Each row of a before or after table is a point. One or more steps were done to the points. Then noise was added and the rows were shuffled. The steps act on columns, c1 being the first. Name the steps. A step turns or swaps two columns, mirrors them in a line or flattens them onto one, adds a multiple of one to another, or multiplies or shifts one. Angles are multiples of 10 degrees, from the lower column toward the higher: turns from -170 to 170, lines from 10 to 170 but not 90. Use the fewest steps. Two steps may share a column if one is a turn and the other turns, adds or multiplies; they go together, in the order done. Otherwise the lowest column goes first.
In the rows, 128 means zero.

Before:
[[116 140]
 [111 117]
 [151 114]
 [121 158]
 [146 145]
 [139 113]
 [152 120]
 [127 153]
 [119 148]
 [140 150]
 [155 136]
 [105 172]
 [127 137]]
After, 13 rows:
[[158 141]
 [106 138]
 [126 143]
 [112 149]
 [126 124]
 [172 137]
 [195 127]
 [ 97 130]
 [156 102]
 [187 110]
 [ 71 162]
 [184 103]
 [ 85 108]]
Steps: multiply c1 by 2.5; shift c2 by -10

Before:
[[187 129 144 146 142 185 149 137]
 [125  96 100 161 138 144 119 156]
 [117 140 156  91  98 150 118 132]
 [136 114 125 173 168 116 108 139]
 [129 134  91 152 144 100 132 154]
 [101 165 148 127  56 146 105 113]
 [155 125 144 112  76 149 116  88]
 [118 109 127 162 158 137 166 141]
 [159 142 130 116 135 196 130  91]]
After, 9 rows:
[[135 114 173 125 169 113 110 139]
 [118 110 162 128 159 143 164 141]
 [188 129 147 143 143 188 139 138]
 [102 166 127 148  57 142 102 113]
 [118 141  91 156  99 149 114 132]
 [129 134 151  91 146 101 136 153]
 [155 124 111 145  75 145 114  88]
 [159 142 116 129 136 195 118  90]
 [125  96 161 101 139 142 117 156]]
Steps: swap c3 and c4; turn c6 and c7 by -10 degrees

Before (14 x 12):
[[122 146  94 124  70 157  98 104  90 130 134 143]
 [120 117 102 120 157  86 124 124 181 186  99 160]
 [ 85 133 133 123 135 143 114 156 119 141 141 136]
 [142 153 140 113 107 157 131 100  90 154  58 160]
 [103 121 127 151 125 113 138 156 127 135  85 149]
 [143 117 137 135 113 163 127 123 128 175  91 110]
 [103  68 127  88 115 164 117 119 151  93  96 148]
 [146 122 126  88 130 114  71 124 147 130 138  99]
 [ 70 185 126 145 104  99  96 120 143 120 112 159]
 [139 154 147  75 107 177 107 124 142 128  91 113]
 [ 81 143 162 138 169 132 137 126 110 139 118  87]
 [156 120 111 154 165 151 174 112 138  81  73 134]
 [ 91 138 154 145 138 116  81 130 146 147 125 164]
 [114 134 119 116 168 142  62 118 150 109  85 119]]
After:
[[104 124 129 150 123 127 153 138 112 136  86 151]
 [120 116  99 119 157 180 122 125  88 186  98 159]
 [ 90 136 157 147 138 148 130  84 113 146 124 162]
 [ 69 185 129 143 106 144 119  97  96 120 113 160]
 [143 118 135 134 117 128 123 129 166 175  92 109]
 [118 136 117 121 168 150 118  62 144 109  85 119]
 [ 81 142 160 139 166 109 125 133 129 137 116  91]
 [120 146  95 125  69  92 104  98 155 129 131 147]
 [146 121 128  86 131 146 125  70 115 129 136 100]
 [137 155 147  76 109 142 125 106 177 129  92 113]
 [ 83 137 134 120 132 121 157 113 142 141 140 136]
 [107  68 128  87 118 151 122 120 164  94  97 149]
 [155 116 110 154 166 139 114 174 150  79  71 132]
 [144 152 142 115 111  91 100 130 158 153  58 162]]
Steps: swap c6 and c9; swap c7 and c8

Before:
[[134 107 144  94 118 144 145 108 153 170 147 128 111 116 106 106  85 151
  172 130 138 134 129  98]
 [128 130 143 104 140 146 134 106 143 144 154 121 143 139 135 139  92 156
  129 132 101 108 118 142]
 [172 125 115 101 145 149 142 150  93 140 170 130 124 144 143 108  77 155
  161 133 118 105 128 140]
 [123 117  99  94 133 151 135 135 158 170 170 122 146 148 144 135  96  79
  125 127  41 108 128 140]
 [132  98 147 108 120 137 173 145 101 128 142 137 135 131 127 130 114 154
  143 120 105 120 136 130]
 [140 120 104 173 121 146 146 125 102 157 142 119 157 143 125 126 105 155
  143 149 139 150 129 114]
 [124 125 101 149 119 134 130 145 145 129 133 149 147 129 131 109  83 123
  164 109 145 126 139 112]
 [130 100 133 102 128 136 143 144 136  68 129 123 129 146 141 122 128 117
  123 165 104 152 134 138]
 [127 122 128  94 121  98 136 111 156  80 134 129 142 147 106 124 154   7
  120 111 143 183 139 132]
 [130 119 116 159 128 128 194 141 130  98 132 155 113 138 120 235 104 124
  131 146 129 135 127 111]
 [130 127 113 105 126 119 163  76 150 133 130 145 114  54 124 114 148 148
  135 138 142 126 126 103]]
After (11 x 24):
[[126 119 127  93 119 100 135 165 156  96 139 129 144 145 106 115 156   8
  121 111 119 184 192 131]
 [131  99 134 101 127 135 146 174 139  90 129 124 129 143 142 152 118 116
  123 165 130 151 185 139]
 [130 128 111 106 127 121 162 111 149 119 130 148 116  56 122 119 183 148
  134 137 108 125 175 103]
 [135 107 144  95 121 143 143  65 154 130 144 126 111 115 105 126 114 147
  176 129 106 133 175  99]
 [129 120 116 159 128 128 194 140 130 100 130 155 112 135 119  88 103 127
  132 143 227 134 175 112]
 [124 125 100 150 121 133 130 111 145 114 135 148 147 128 128 120  85 125
  167 108 103 126 189 113]
 [173 125 114 101 147 151 148 100  95 119 177 132 122 142 146 145  75 157
  157 132 112 107 182 143]
 [131 132 142 108 142 143 133  85 141 113 153 121 143 139 133 149 120 155
  127 132 149 110 171 143]
 [122 117  97  93 134 150 137  87 157 148 168 121 145 148 143 209 105  78
  128 132 167 103 177 140]
 [129  96 146 105 121 138 173 127  99 127 143 138 135 131 124 148 107 152
  143 124 138 119 185 132]
 [139 118 105 176 118 148 145  95 102 138 142 121 157 143 125 120 112 154
  145 147 123 152 179 113]]
Steps: turn c8 and c17 by -50 degrees; turn c8 and c10 by 40 degrees; turn c16 and c21 by 110 degrees; shift c23 by 50
